Every row gives one point. A path goes straight from each point to the next, and from the last back to the first. The post is the endless flat space through its rows: a point in 2 columns, a line in 3, a plane in 4, and so on, so that a path can go around it. Count how often the path circles the post. Going back the other way cancels.
(in the rows, 128 means zero)

Post:
[[160 159 162]
 [131 134  99]]
Path:
[[175 143 148]
 [171 169 155]
 [138 181 133]
 [100 145 130]
 [123 117 108]
 [173 105 125]
 [152 117 117]
 [155 126 173]
 [181 132 116]
 [177 175 115]
 [146 170 125]
 [111 149 127]
 [120 112 125]
 [138 146 145]
 [154 123 150]
 [155 112  78]
 [181 166  99]
 [127 144  81]
 [120 155 126]
 [100 156 152]
 [104 121 145]
 [137  97  87]]
Times around: 3

Post (5 x 6):
[[139 200 110 104 153 148]
 [112 128 111 127 109 111]
 [153 156 119 174 136 174]
 [159  94 155 129 102 120]
 [155 149 137 132 145 118]]
Path:
[[130 109 108 160 111 102]
 [138 150  98 172  92 161]
 [152 166 130 168 118 174]
 [102 159 125  91 106 175]
 [123 163 152 115 169 126]
 [132 161 132 141 126 152]
 [117 101 132 168 138 125]
 [158 141 127 121 147 123]
 [159 150 111 137 114 175]
 [116 149  96 128  85  85]
 [ 83 186 119 147 132  85]
 [172 172 153 162 172 168]
 [126 139 143 120 112 163]
 [106 145 128 158  74 180]
 [120 129 121 143  68 131]
 [127 150 145 143 129  99]
 [151 149 155 119 170  90]
 [117 104  97 133  99 171]]
Times around: 2

Post:
[[136  72 157 203 130 120 145 131 147]
 [135  74 178 154 129 140 132 130 149]
 [109 124 103 121  95 130 148 159 109]
 [129 125  99 103 101 162 163 111  80]
 [164  93 137 153 146  86 143 149 147]
 [ 94 113  94 101 106 156 120 102  82]
 [112 103 159 136 100 128 149 100  83]
 [141 133  88 114  74 123 132 121 120]]
Path:
[[134 102 147 150  91 158 166 180 107]
 [169 112 106 179 123 118 140 141 134]
 [106 122 133 127 115 110 151 147 105]
 [143  95 156 100 131 131 153  81 135]
 [120  82 149 131 134 160 160  92 119]
 [129 118  91 116 143 136 126 100 134]
 [157  88 126 139 118 124 137  82 140]
 [179  99 127 122  81 131 160  85 119]
 [141 107  84  86 110 180 139 111 119]
 [104 102 127 132  93 118 125 142 154]
 [142 110 100 129  90 138 162 143 126]
 [102 103  88 148 115 131 125 151  99]
 [174  89 135 163 117 117 129 166 124]
 [161 108  93  89 121 125  59  83 104]
 [140  97 168 135 116 181 135  79 110]
 [ 91 119  90 170 140  99 114  93 114]
 [104  89 105 127  83 164 137  63 111]
 [ 94  75 127 151 104 134 145 135  91]]
Times around: 2

Post:
[[ 90 146 129 101 140 132 111 142 163 107  61]
 [111 160  63 157 158 101  85 156 133 129 130]
 [143 118 123 130 153 125  69 134 169 168 150]
 [122 126 104 117  83 126 134 160 133 135  60]
 [ 68  98 162 116 145  84 136 158 121 143 114]
 [114 142  61 100 117 130 152 137 112 136 176]
 [118 103 137 125 132 133 106 105 157 154  74]
 [103 110 108 124 136  84  80 125 125 136 112]
 [157 168 143 146 164 107  76 142 166 139 163]
 [143 105 123 110 143 128 129 137 155  89 120]]
Path, 23 rows:
[[139 130 124 183 155 124  98 129 153 130 133]
 [155 152 116 139 157 138 124 173 191 123 189]
 [133 103 105  82 142 144 121 101 161 137  99]
 [104 110 117  84 124 146 136 164 132 152  97]
 [152 171 127 123 122 133  94 145 133 146 146]
 [ 45  69 109 121  95 112 129 149 117 116  64]
 [144 137 134 117  89 135 151  89 165 154  84]
 [137 120 116 115 122  91 139 109 120 103  74]
 [153 102 128 128 136 115  97 145 117 148  81]
 [138 117 145 101 134 111  95 165 127 156 167]
 [ 97 171  95 154 173 129  86 154 151 146 130]
 [139 102 116 133 103 117  86 156 148 131 127]
 [ 78 156 117 110 122  88  92 170 148 119  67]
 [111 165 115 103 154 105 100 136 153 140  80]
 [135 137 122 114 188 107  52 139 165 129 164]
 [131 140 136 113  92 167 123 122 142 157 120]
 [140 101 108 154 138 105  88 184 152 164 183]
 [121 129 120  93 112 127  97 111 166  84 147]
 [116 160 139 141 137 113 125 128 154 129 101]
 [125 126 114 108 117  88 136 119 130 104  87]
 [ 71 115 116 102 147 138 121 124 135 173 103]
 [114 121 120  75 109 133 101 100 120 145 124]
 [ 83 132 160 131 148 134  83 164 153 154  68]]
Times around: 4

Post:
[[102 132 130 128 162 151 111 100  97 139 114 122 116 140]
 [157 154 101 174 130 134  83  83 135 122 149 108 122 115]
 [ 85 127 122 150 160  96 113 129  82  89 100 105 175 169]
 [164 132 106 144 115 124 123 131 182 122 104 158 164 107]
 [ 98 115 126 173  85 156 129 124 143 130 114 104 149 121]
 [122 127 155 129 115 121 160 130 138  91 141  80 115 144]
 [163 144 133  95  75 121  94 102 169 207 144 115 128  54]
 [111 143 155 142 128 122 147 151 119 141  84  95 139 136]
 [123 121 146 151 112 110 107 107 105 125  89 115 131 114]
 [162 185  60 125 107 186  89 125  83 103 105 117 154  97]
 [127 103 115 169 144 101 130 161 131 119 113 124 132 122]
 [115 134 166 138 121 181 101 118 152 150 117 100 134  90]
 [111 150 119 103 114 159 104 120 139 152  79 101 112  88]]
Path (20 x 14):
[[164 161 134 115 129 108 106 149 149 139 140 109 131  91]
 [113 167  80 139  97 163 131  83 135 112  85 160 150 137]
 [126 159 128 133 136 102 131 129 129 139  47 135 209 114]
 [164 148  73 142 144 131 111 130  89  99  85  98 122 116]
 [117 102 137 140  97  86 105 106 122  98 123  97 179 146]
 [105 117 125 139 112  89 121 123 114 114  63 156 159 178]
 [139 154 140 110 138 143 109 123 104  90  87 136 103 104]
 [119 137 122 178 154 104 137 104 117  97 138 128 126 156]
 [ 96  87 121 100 111 131 143 128 181 131 122 112 158  90]
 [113 135 112 111 140 158 122 130 178 105  90 103 143 119]
 [153 117  83 132 123 130 145 167 123 158 142 119 111 139]
 [113 108 145 127 145 110 111 115 120 158 113 142 116 139]
 [ 98 139 118 150  95 180 100 132 129 188 113 121 156  90]
 [157 131 160 141  93 138 194 170 138 158  88 113  76  94]
 [ 97 163 102 165 131 165 108 127 122 127  89 112 167 116]
 [132 169 136 119  79 134 128  73 159 132 122 133 161 110]
 [ 97  84 105 176 138  39 131 107 145 130 146 101  92 125]
 [125 114 144 138  67 122  95 109  87 127  91  62 130  76]
 [131 134  79 179 115 188  76 130 114 134  84  86 104 101]
 [126 141 147 151 131 149  78 118 127 169  87 124 131 116]]
Times around: 3

Post, 17 rows:
[[ 88 164 118 140 141 126 157 124 158 120 126 162 117 122 122 143 113  98]
 [ 91 164 118  89 145 130 139 138 135 140 108 151 159 126  98  94 149  92]
 [ 87 166 134 147 157 127 143 153 127 143 162 140  81 164 110  92 124 107]
 [ 93 163 150 135 172 138 123 151  97 113 154 148 111 163  88 120 117 131]
 [118 139 106 150 135 111  98 139 126 120 136 128  82 138 159 169 146 180]
 [146 128 160 144 126 136 123 152  99 142 154  98  84 113 115 101 115 107]
 [133 132 155 123 180 177 101 137 137 157 117 128 106 106 113  80 115 166]
 [140  68 111 101 125 125 144 111  99 131 115 110  98 145 127 110 144 148]
 [128 148 152 154 112 124  75 107 118 144  93 129 116 142 131 148 157 106]
 [118 105 105 141 121 138 119 111 118 165 152 113 111 131 162 139 137 133]
 [201 136 102 157 150 162  90 140 150 160 129 163 150 101 132 124 134 147]
 [138 132 144 103 115 156 104 108  80 119 106 145  91  92  79  98 141  89]
 [103 121 106 143 126 133  97 129 139 126 144 130 115 101 102  89 133 153]
 [115 123 134 139  97 118 137 147 168 162 147 133 120 116 140 152 190 120]
 [141 139 157 108 138 107 139 109 106 121 126 162 142 140 128  92 198 164]
 [103 153 103 149  79 144 135 146  89 104 111 152 129 147 111 148 159 161]
 [102 145 128 142  75  92 159 111 139 172 111 127 122 105 117 167 175 141]]
Path, 24 rows:
[[162 105 148 133  82  83 140  98 113 165 140  88 114 104 116 139 144  74]
 [137 124 132 139 133 140 103 115 122 147 118  99  67  98  99 148 134 163]
 [156 158 136 168  73 101 125 109  99 111  98 133 129  86 119 141 156  86]
 [156 119 158 158 123 126  87 128 116 125 143 152 130  79 118  98 141 177]
 [149 150 133 136 131 172  49 156  84  75  74 161  92 176  79  81 130 112]
 [118 157 131 144 127 127 113 137 155 115 118 131 112 125 142 102 143 114]
 [169 156 107 117 108 144  91 112  44  98  95 118  71  96 110 154 147  71]
 [ 88 116 116 149 127 135  90 149 196 118 134 146 119 115 107 108 179 145]
 [137 100 124 107 173 128 119 150 106 146 153 123 130 107 159 102 145 167]
 [128 127 118 164 129 141 111 131 155 159 199 201 161 154 126  73 193  97]
 [135 114 106  89  88 108 133 119  89  70 128 160 115  78  39 121 152 154]
 [ 99 147 136  85 138 161 141 128 149 178  99 142 135 126 135 147 192 134]
 [113  87 169 150 149 149 101 139 185 191 135 106  86 118 147 141 183 119]
 [129  89 144 168 119 139 122 140 146 202 144 118 127 110 154 160 143 176]
 [122 111 152  90 144 112 106 155 164 198 144 126 126 148 119 117 167 137]
 [ 81 189 100 127  73 124 126 101 115 111  88 138 116 138 127 166 141 118]
 [ 95 173 144 120 131 134 177 106  75 110 113 157  91 151  95 110 158 132]
 [ 88 172  95 156 141 116  78 132 146 134 128 159  97 124 129 127 168 153]
 [103 116 126 162 110 107 140 146 179 143 121 160 110 151 101 137 155 175]
 [142 167 123 122 133 122 108 109 114 160  96 166 105 150 103 155 161 124]
 [ 92 157 111 105 113 105 160 114 110 167 127 108 111 145 151 142 148  91]
 [135  96 154 120 119 166 107 120  88 127  94 105 112 141 135  88 153 118]
 [ 96 161  88 106 206 128 118 135 101 203 115 138  76 130 135 133  93 161]
 [ 58 120 135 104 152 161  84 132 110 158  99 122 124 189 123 159 124 158]]
Times around: 5

Post, 17 rows:
[[155 133  83 100 111 149 152  76 168 121  92 100 142 187 133  82 173  74]
 [112 139 120 140 127 107  89 121 134 156 123 163 152 106 115 166  78 140]
 [145 109  86  86 136 138 159  98 131 153 162 111 103 153 108  95 161 129]
 [ 62 137 156 126  99 138 110 128  98 106 123 142 159 126  92 125  75 167]
 [ 93 149 131 131 142 136 109 142 122 115 140 138 103 109 163 132 126 146]
 [105  89 143  92 122 121 151 114 156 114 135 138 110 125 121 127 108 130]
 [148 101 120 151 116 103 164  89 124 109 100 118 113 168 129 131 166 132]
 [121 134 158 121 117 158 139 107 109 145 160 197 117 122 114 129 130 121]
 [ 63 125 118 146 161 127 123 130 129 122 142 183 163 148 126 115 104 136]
 [138  98 120  95 135 161 176  99 113 123 139 100 131 182 134 163 153  99]
 [ 86 152 164 104 124 106 120 109 121 165 143 164 155 135 159 146  85 160]
 [ 98 169 160 131 143 103 128 138 140 150 108 121 203  97 102 124  96 118]
 [157 112  89  87 153 140 188  84 115 132  42 125 126 156 135  99 150  90]
 [136 127  78 119 133 113 160 106 120 129 114 100 126 180 147  84 133  44]
 [130 155 148 164 143 135 107 110 128 136 133 122 193 114 147 108  43 154]
 [117 137 167 114 152 100 102 141 123 120 121 144 139 161 111 135 106 144]
 [119 131 128 138 110 149 165 176 124 144 153 179 130 143 132 126 105 166]]
Path (33 x 18):
[[125 142 183 142  96 103 101 141 146 141 123 100 166  99 145 146  88 187]
 [104 104 124  77 135  86 155 145 125 118  88 137 124 113  92  82  99 155]
 [ 58 122 123 124 141 109 144 122 119  98 146 159 126 116 148 130 109 138]
 [158 162 140 117 121 121 157 126 137 146 104 142 124 132 128 152 106 104]
 [166 140 142 110 144 137 156 109 120 150  60 167 116 173 133 113 139 139]
 [121 144 152 120 136 156  94 128 114 112  96 103 105 151 141  64  99 169]
 [162  98 112 129 120 151 110 100 121 168 150 144 155 135  85  64  73 161]
 [113 126 118 105 181 134 137 147 104 130 134 135 141 123 164 135 137 165]
 [115 112  91  88 122 106 138 144 159 164  97 112 129 105 132 101 106 119]
 [118 138 129 175 128 136 151 121 128 137 136 136 107 114 181  91 124 131]
 [153 144 151  82 151 120 144  99 116 156  84 112 134 130 118  92  96 160]
 [ 94 161 112  96 122 134 153 124 154 160 180 150 135 114 141 118 102 102]
 [105 125  92  76 121 114 115  91 165 133 105 110 180 137  60  93 108 135]
 [107 101  83 108 126  56 101 132 144 141 104 169 150 100 115 102  46 125]
 [110 124 151  91 170 149 125 116 102 151 175 137 120 139 176 137 115 164]
 [130 106 119 144 125 116 143 117 104 156  85 210 131 179 113 119 132 129]
 [ 96 133 104 114 126 100 127 127  94 161 128 159 177 161 117 144 145 107]
 [140 132 105 111 171 107 132 104 149 158 121 179 136 130 132 114 134  87]
 [123 147 151  87 120 128 202  98  83 147 111 107 166 100 123 157  85 164]
 [118 158 131  46 149 131 169 120 154 166 146 132  99 134 147  72 157  99]
 [128 110 104 101 120 125 147 108 117 175 135 158  91 122 105 136 127 103]
 [126 104 154  82 150 161 177 111  84 169 157  56 169 134 101 171 119 141]
 [135 138 162 146 141 115 144 194 139 116 152 131 156 157 147  85 148 143]
 [113 110 105 114 121 151 155 155 107 131 126 149 153 119 154 162  70 103]
 [ 66 133 126  72 184  80 105 119 144 163 178 123 126 176 188  49 142 102]
 [135 141 109 168 132 158 144 145 149 172 135 158 122  97 181 123 120 117]
 [105 135 104 139 158 143 117 129 149 156 158 138 135 170 154 128  82 152]
 [ 95 142  82 180 146  80 110 122 143 138  80 153 150 138 118  90 115  96]
 [149 148 104 120 135 139 120 113 126 149 120 123 130 170 155  94 139 102]
 [138 117 114  94 101 144 144  74 155 157  59 176 175 106 141 115 119 110]
 [ 99  95  66 141 154 119  84 124 126 104 155 141 123 145 140 157  84 134]
 [143 117 105 144 111 113 102 101 104 121 167 159 112 194 130  89 138 133]
 [152 115 112  92 173 168 113  95 134 139  96 131 138 139 139 144 127 112]]
Times around: 1

Post:
[[121 159 127 114 157 157 128 143 130 133 167 177 142 142 138 120 142 148]
 [127  98 116  91 119  96 160 183 153 122 158 156 105 125 153 107 129 212]
 [143 137 104 100 115 132  98 172 148 163 138 133 137 102 143 118 131 113]
 [114 140 128 161 121 140 152 123 159 155 163 129 120 127 102 122 119 156]
 [135 141  98  91 145 129 113 123 139 141 172  97 120 104 119 172 159 139]
 [123 162 131 136 159 112  99 122 109 107 144 114 150 108 134 124 139  83]
 [114 137 127 136 142 149 122 154 143 134  99  86 116 125 159 106 133 136]
 [158 161  96  77  83 114 159 123 163  99 153 113 124 122 124 132 151 118]
 [111 166 124 131 112 121 172 153 155 155  69 114  90 105 134 144 136 129]
 [111 128 105 148 148 124 147 126 131  65 102 100  77 170 108 101 132  79]
 [145 144 143 140 109 122 146 157 123 155 114 121 131 153 115 173 118 106]
 [182 139 112 114 113 140 144 129 106 150 144 144 114 150 135 126 122  99]
 [113 105 128 161 131 150 109 135  97 110  84 122 115 129 120 145  93 154]
 [164 139 160 127 143 146 145 156 162 170 115 145  95 148 135 159  99 120]
 [121 108 106  63 130 103 147 114 132 136 113 145 146 114 136 181 145 137]
 [119 134 142  89 148 118 155 170 117 158 122 139 112 145 142 161  73 131]
 [119 142 136 115  70 123 111 135 129 131 166 117 123  82 142 131 137  96]]
Path (31 x 18):
[[105 107 110 125 148  89 141 163 101 119  73  87  95 171 156 148 106  56]
 [106 151 157 130 110 141 159 163 171 177 132 137 148 132 149 162 164 130]
 [120 172  99  87 140 155 125 168  74 107 149 107  84  86 137 125 155  93]
 [139 106 128 100 145 102 100 182 190 139 159  80 119 100 146 114 166 177]
 [ 97 124 130  92 125 165 106  97 160 144 153 164 106 114 121 129  87 143]
 [106 165 170 148 156 166 101 118 132 108 185 133 124 154 155 141  95 140]
 [ 84 112 137  77 121 129 133 154 112 106 154 163 122 141 175 136 119  96]
 [ 99 109 162 110 109 144 139 144 163  98 166 106  96 106 118 170 113  87]
 [129 166  86 124 108 133 160 141 105 172 127 122  92  85  99 110 143 113]
 [147 145 144 140 142 124 171 102 125 127 154 119 127 165 141  75 141 108]
 [126 145 126 117 119  96 157 131 134 135 120 120 122 146 156 108 152 107]
 [157 139  77  88 128 121 140 160 107 206  97 153  68 102 149  74 154 116]
 [ 88 180 110  97 133 175 165 129 126 190 145 135  97  82  77 178 145 172]
 [146 107 129  68 130 162 139 107 122  91 158 140 122 115 156 127 135 112]
 [174 144 178 152 138 163 137 130  64 164 121 148 135 102 161 142 147 137]
 [169 110 138 105  59 156 121 145 127 142 104 178 128 129 119 120 117 138]
 [137 145 122 115 131 150 155 116 104 147 159 157 134 189 136 112  76 127]
 [127 111 150 150 138 152  87 133 150 114 137 136 103 136 156 178 110 145]
 [125 107  86 123 191 152 119 175 166 129 133  98  16 139 124 125 119  64]
 [115 127 102 137 139 165  65 140 127 127 164  89 147 102 128 144 145  66]
 [140 147  85 124 116  51 143 157 109  98  95  76 150 116 129 170 117 123]
 [125 179  94 119 124  94 133 189 156 125 143 135 110 135 101 143 133 120]
 [114 146 120 111 137 159 115  98 166  97 133 131 100 123 127  90 123  91]
 [147 124 140 163 177 130 159 116 133  80 105 137  60 150 140  69 133 169]
 [100 134 140 102 138 133 129 150 115 206 131 160 112 134 161 149 102 128]
 [ 51 132  75 143 156 150  90 133 126 173 198  72 112 129 119 138  94 171]
 [128  88  97  93 117 113 102 128 144 111 139 129 124  89 152 153 161  92]
 [113  99 136 110 111 178 119 204 143 129 125 132  95 124 140 143 100 155]
 [121 183 131 152 176  97 149 144 163 107 135  88 130 133  88 100 168 108]
 [136 100 175  92 166 101 113 175 119 148 157 186 109 147 142 117 104 140]
 [105 124 202 130  95  95 117 108 143 116 108 138 147 134 162 197 111  97]]
Times around: 3
